Each point is reached from the start by the listed moves, each made once or not at all, plus a little noise. Say if it took an odd or an even number of moves. Then give how often each move was made.
(in the rows, 128 means zero)

Moves:
(1): [189 132  89]
(2): [166 134 172]
Start: [100 121 138]
Points:
[160 122  97] => odd (1, 0)
[195 135 145] => even (1, 1)
[101 114 138] => even (0, 0)

Moves:
(1): [136  93 124 114 140 172 114 111]
(2): [109 110 125 146  87 159 114 144]
(3): [117 145 107 157 152 117 149 126]
(4): [136 100 130 122 148 181 129 143]
(5): [119 128 161 143 123 130  80  76]
(6): [ 87 134 105 113 122 115  80 134]
Start: [130 115 134 118 127 142 110 140]
Points:
[118  96 142 149 159 177  69  70] => odd (1, 0, 1, 0, 1, 0)
[ 99  79 140 167 119 208  54  85] => even (1, 1, 1, 0, 1, 0)
[ 78 137  90 133 145 119  84 144] => even (0, 0, 1, 0, 0, 1)
[ 77 103 120 134 153 165  21  74] => even (1, 0, 1, 0, 1, 1)

Moves:
(1): [112 124 145  93 119 158 125  86 135 137 121  94]
(2): [133 103 111 123 150 121 102 118 145 136 137 154]
(3): [139 119 137 137 124 141 148 159 117 103 160 104]
(4): [158 130 155 144 148 117 168 131 129 133 158 137]
(5): [152 141  86  87  90 114 135 144 140 126 154 118]
(6): [123 144 106 132 148 157 108 133 116  89 104 122]
(7): [124 120 142 134 132  99 128 108 128 142 142 141]
(8): [117 146 136 125 135 138 155 112 123 114 137 140]
(9): [163  95 106 125 154 161 148 109 133 127 148 111]
Start: [121 122 106 139 126 111 139 118 126 142 127 165]
Points:
[192 109 104  82 127 172 249  89 136 114 237 101] => even (1, 0, 1, 1, 1, 0, 0, 1, 1)
[145  74  90 134 184 115 161  54 143 149 179 198] => even (0, 1, 0, 0, 0, 0, 1, 1, 1)
[135  78 116 108 145 147 155  36 136 165 155 128] => odd (1, 0, 0, 0, 0, 0, 1, 0, 1)
[136 151  75 113 111 119 173 134 110  76 186 151] => odd (0, 0, 1, 0, 1, 1, 1, 1, 0)
[ 88 152 109 105 143 178 145  65 115  97 106 137] => odd (1, 0, 0, 0, 0, 1, 0, 1, 0)
[192 137  58 112 159 156 214 108 129  91 189 152] => odd (0, 0, 0, 1, 1, 1, 0, 1, 1)

Moves:
(1): [121 141 137 141 127 130 125 113 123 144 144 146 140 128]
(2): [128 117 107 103 116 107 110 113 150 154 159 100 118 143]
(3): [148 148 138 115 124 152 126 120 138 132 116 126 122 134]
(4): [131 121 156 126 120 127 107 136 122 138 125 107 154 155]
(5): [135 128 119 105 153 136 134 141 110 129 125 149 131 128]
(6): [121 135 136 120 132  94  96 117 151 120 111 162 134 139]
(7): [124 135 135 122 139 136 144 130 146 141  89 112 113 133]
(8): [111 154 141 110 161 148 146 126 109 135 118 132 146 102]
(9): [149 104 112 124 113 146 131 102 158 148 100 124 134 122]
(10): [154 122 115 129 124 127 120 123  96 131 103 137 127 114]
(11): [146 127 143 137 154 119 105 108 142 128 124 138 138 129]
(12): [137 161 116 144 157 151 121 154 122 142 118 134 125  99]
(13): [115  97 132 119 123 132 109 115 125 119 117 129 103 130]
(14): [120 112 111 125 118 123 102  96 140 119 124 125 143 145]
Start: [125 101 123 146 126 145 133 121 146 125 118 122 118 109]
Points:
[161  70 145 110 120 146  31  23 173 181  68  87 122 167] => odd (1, 1, 1, 1, 0, 0, 1, 0, 0, 1, 1, 0, 1, 1)
[171 155 185 105 197 153  70  82 111 159  62 194 183 114] => even (1, 0, 1, 1, 1, 1, 0, 1, 0, 1, 1, 0, 0, 0)
[131 104 109 127 124 136  43  59 230 206  66 109 153 147] => even (1, 1, 0, 1, 0, 1, 1, 0, 1, 0, 0, 1, 0, 1)
[124  59 157 137 103 173 108  76 180 178  52  99 123 137] => odd (1, 0, 0, 1, 0, 0, 1, 0, 1, 0, 0, 0, 1, 0)
[179  85  81 102 147 181  50  63 160 144   7 187 112  98] => even (0, 0, 1, 0, 1, 1, 0, 0, 1, 1, 0, 1, 1, 1)

Moves:
(1): [110  91 161 138 140 132 137 125 127  79 119 151 137 145 136 134 111 118
 111 147]
(2): [129 159 139 149 115 110 132 136 112 140 121 132 123 130 147 117 119 125
 145 134]
(3): [133 132 100 124 108 120 146 136 117 113 107 134 139 112 117 134  89 141
 122 124]
(4): [148 121 117 128 146 137 123 124 159 113 121 126 136 121 133 134 119 112
 142 150]
(5): [123 136 106 146 137 133 135 107 139 115 111 149 135 147 135 132 141 128
 134  89]
(6): [121  92 137 146 117 137 143 143 117 119 129 119 133 119 119 134 128 128
 146 125]
(7): [107 124 116 131 132 129 131 120 136 130 122 132 136 129 115 120 142 138
 131 132]
(8): [130 133 135 124 128 118 134 131 144 134 115 123 125 112 116 129 149 149
 121 132]
(9): [130 110 128 131 158 134 135 133 135 132 146 128 146 120 123 111 137 132
 105 119]
(10): [137 152 145 145 157 115 126 119 112 120 130 107 104 118 138 147 100 130
 134 127]
(11): [129 103 112 136 127 123 125 128 110 140 112 153 126 113 110 113 137 159
 116 100]
(12): [123 132 137 124 135 139 121 138 141 140 134 121 113 127 130 113 144 117
 116 117]
(13): [127 106 131 154 119 118 131 127 137  98 145 123 122 141 103 129 136 142
 137 119]
(14): [123 134 125 131 131 141 118 125 120 140 155 131 117 129 128 131 143 114
 140 123]
(15): [129 123 147 143 112 119 136 125 121 132 125 125 127 129 116 124 119 117
 136 111]
(16): [145 139 136 138 151 137 124 146 122 138 109 117 116 129 121 124 109 109
 114 123]
(17): [120 137 134 143 134 136 119 116 131 119 124 122 133 124 128 137 134 135
 121 117]
(18): [135 143 134 133 132 136 129 102 121 116 134 137 128 131 129 139 107 133
 156 110]
(19): [121 120 136 132 124 133 136 114 125 132 113 139 124 145 127 122 107 127
 103 150]
(20): [131 113 136 134 137 134 127 125 111 113 132 123 118 117 116 124 138 135
 121 121]
Start: [116 142 121 134 126 126 129 129 127 127 133 129 128 150 114 127 127 113
 103 117]
Points:
[123 118 170 214 197 117 135 122 133  53 173 131 117 158 124 133  95  90
 123 142] => odd (1, 1, 0, 1, 0, 0, 0, 0, 1, 1, 0, 0, 1, 1, 0, 0, 0, 0, 0, 0)
[ 72  78 182 230 125 137 191  96  72  44  98 162 162 142  80 114  51 133
  95  99] => odd (1, 1, 1, 0, 0, 1, 1, 0, 1, 0, 0, 0, 0, 0, 1, 0, 1, 1, 1, 1)
[104  85 185 241 243 181 130 111 151  35 165 107 115 146  79 143 100  82
 121  91] => even (1, 0, 0, 1, 0, 1, 1, 0, 1, 1, 0, 1, 1, 1, 0, 1, 1, 1, 0, 0)
[126  94 183 243 139 115 145 127 100 112 130 113  62 115  59 106 130 129
 125  90] => even (0, 1, 0, 1, 0, 1, 0, 1, 0, 1, 1, 1, 1, 1, 1, 0, 0, 0, 1, 1)
[ 95 106 193 249 153  92 155 118  76  82  78 157  89 178  75 104  53 124
  79 108] => odd (1, 1, 0, 0, 0, 0, 1, 0, 0, 1, 1, 0, 1, 0, 1, 1, 0, 0, 1, 0)
[ 87 106 182 222 137 113 138 150 117 117 111 156  91 153  53  79 155 121
  92  76] => even (1, 1, 0, 0, 0, 0, 1, 1, 0, 0, 1, 1, 1, 1, 1, 1, 0, 0, 0, 0)
[112 125 132 236 131 131 120  77 106  88 146 151 115 133  58 113 139 142
 169  55] => even (0, 1, 0, 1, 0, 0, 1, 0, 0, 0, 1, 0, 1, 1, 1, 0, 1, 1, 0, 1)

Moves:
(1): [118 125 144 123 134 132 115 126 135 125 113 120 120 120 127 127 129 132
 124 130 133 113 123 129 120 114]
(2): [145 123 130 129 140 129 130 132 133 131 134 139 115 110 141 133 104 135
 131 131 115 125 145 123 139 122]
(3): [135 121 132 129 119 139 113 142 132 123 137 155 139 126 144 108 136 131
 135 140 132 125 115 138 142 138]
(4): [134 132 124 142 121 122 126 132 140 127 128 135 125 118 133 108 119 135
 133 136 143 134 126 119 113 128]
(5): [138  95 122 118 127 115 140 116 131 117 147 137 110 100 104 105 141 112
 133 133 127 106 124 146 145 114]
(6): [139 121 141 119 113 118 118 155 134 131 145 134 125 132 122 119 144 125
 130 143 129 125 130  93 133 148]
(7): [150 140 136 117 121 109 131 142 121 125 113 142 120 119 126 108 136 147
 129 128 120 151 122 153 139 111]
(8): [145 125 111 129 120 136 121 132 128 138 131 125 138 111 112 131 117 133
 118 138 131 122 135 128 125 134]
(9): [113 118 113 140 117 123 133 141 114 135 125 121 136 131 124 122 110 127
 108 116 136 127 112 127 131 133]
(10): [131 128 117 130 119 113 118  94 129 135 108 109 137 137 155 145 137 120
 133 135 120 133 134 144 108 131]
(11): [141 125 125 119 135 109 120 111 127 116 118 140 136 139 110 119 125 143
 110 109 130 131 131 113 122 119]
(12): [141 134 123 128 119 126 139 109 123 123 136  92 125 112 145 137 147 138
 124 112 130 132 139 126 113 142]
(13): [118 124 121 155 140 131 117 126 128 124 130 121 146 136 138 128 125  93
 116 125 120 135 102 129 136 126]
(14): [123 125 126 110 121 127 133 128 145 122 116 113 147 125 115 116 129 144
 143 140 126 139 130 132 134 129]
(15): [118 141 114 131 106 134 121 139 123 138 143 107 131 135 127 116 121 126
 125 127 115 103 142 113 119 104]
(16): [121 105 124 134 125 133 133 120 113 151 129 126 137 148 131 114 142 118
 105 132 121 130 130 118 118 145]
(17): [122 107 132 130 129 140 123 128 124 124 122 132 136 131 122 128 122 129
 132  99 124 132 143 148 119 123]
(18): [131 130 121 146 106 127 126 127 141 128 134 134 125 141 126 132 143 145
 129 120 127 126 128 123 144 136]
(19): [138 137 135 131 141 125 123 129 129 148 120 123 127 130 134 125 118 118
 153 120 134 118 119 133 127 135]
(20): [114 131 113 140 109 128 116 108 132 138 126 135 129 118 136 118 136 114
 131 117 121 134 148 130 131 123]
(21): [130 122 118 147 146 132 119 140 147 116 121 128 119 120 113 147 131 129
 127 128 142 114 140 143 127 134]
(22): [152 122 140 143 132 125 129 127 142 116 110 132 134 126 146 117 132 119
 143 131 138 109 150 112 138 127]
(23): [132 120 120 123 110 139 117 106 124 122 106 136 107 124 134 120 135 124
 119 123 114 135 113 125 119 130]
(24): [135 138 146 123 119 131 133 138 139 139 123 130 131 131 132 125 121 115
 114 130 128 134 120 130 117 143]
Start: [130 118 117 134 115 120 130 135 118 124 133 129 115 116 125 129 136 122
 126 126 135 110 127 144 106 106]
Points:
[214  61 154  98  72 100 113 145 155 149  79 138 104  75  99  30 175 102
 128 164 125  85 116 133 111 126] => odd (1, 0, 0, 0, 1, 1, 1, 1, 0, 0, 0, 0, 0, 1, 0, 1, 0, 0, 1, 0, 0, 1, 1, 1)
[166  86 116 135  40  96  55 155 150 119  77 141 145 111 155  31 108 126
  88 119 103 130  97 139  78  82] => odd (1, 1, 1, 1, 0, 1, 1, 0, 1, 1, 1, 0, 1, 1, 1, 0, 1, 0, 0, 0, 0, 0, 1, 1)
[117  31  56 173  60 136 109 159 115 143 160 121 180  95  94  26 117  90
  94 132 130  84 107 161 110  97] => even (0, 0, 1, 1, 1, 0, 0, 1, 1, 0, 0, 0, 1, 1, 1, 1, 1, 0, 0, 0, 0, 0, 0, 0)
[138  58 116 120  26 106 121 105 145 147 143  57 132 118 124  86 203 118
 109 118 107  74 164 139  70 126] => odd (1, 0, 0, 0, 1, 1, 0, 0, 0, 1, 0, 1, 0, 1, 1, 1, 1, 1, 0, 0, 0, 0, 0, 1)
[146  24 106 169 113 130  90 103 121 124  96 124 122  98 118  70 151  69
  62  61 140  77  75 186  80 137] => odd (1, 0, 1, 0, 1, 0, 0, 0, 1, 0, 1, 1, 1, 0, 0, 1, 1, 0, 1, 0, 1, 0, 1, 1)
[134 106  58 217  75 122  74 139 157 146 110 138 161  89 160 107 118  69
  89 139 154 115 105 178  83 144] => odd (0, 0, 1, 1, 0, 0, 0, 1, 1, 1, 0, 0, 1, 0, 0, 0, 0, 0, 0, 1, 1, 0, 0, 1)
[210 148 127 195  61  70  83 166 173 146 121 164 122 117 160  39 125 102
 135 107 117  99 153  78 128  89] => even (0, 1, 0, 1, 0, 1, 1, 0, 0, 0, 1, 0, 1, 0, 1, 0, 0, 1, 1, 1, 0, 1, 0, 1)
[197  76  95 151  37  93  87  45 137 131  45 134 152 126 183  53 211 148
 146  68 110 141 166 175  97 129] => odd (0, 0, 1, 0, 0, 0, 1, 0, 0, 1, 1, 1, 0, 1, 0, 1, 1, 1, 1, 1, 0, 1, 1, 0)
[173  98 106 116  25  80  86 153 116 149 127 181 100  94 112   7 149  97
 105 105 112  92  96 137 123  96] => odd (0, 0, 1, 0, 1, 1, 1, 0, 1, 0, 1, 0, 0, 0, 1, 0, 0, 0, 1, 1, 0, 0, 1, 1)
[158  59  71 185  77  95 131 100 142 107 124  60 149  67 166  78 117  93
 137 102 120  79 167 155  93  73] => odd (0, 1, 0, 1, 1, 0, 0, 0, 1, 1, 0, 1, 1, 1, 1, 0, 1, 0, 0, 0, 0, 1, 0, 0)
[143  52  92 119  96  97 133  61 118 139 124 104 138  95  98  66 171 114
 132  63 123 108 168 167  91 109] => even (0, 0, 0, 0, 1, 0, 0, 0, 0, 0, 1, 1, 0, 1, 0, 1, 1, 0, 1, 1, 0, 0, 0, 0)
[191  68 117 142  73 133  91 170 186 112 104 161 121  26 105  43 131 126
 144 135 123  52 204 206 138  57] => odd (1, 1, 1, 0, 1, 0, 1, 1, 0, 0, 0, 0, 0, 1, 1, 0, 1, 0, 0, 1, 1, 1, 0, 1)
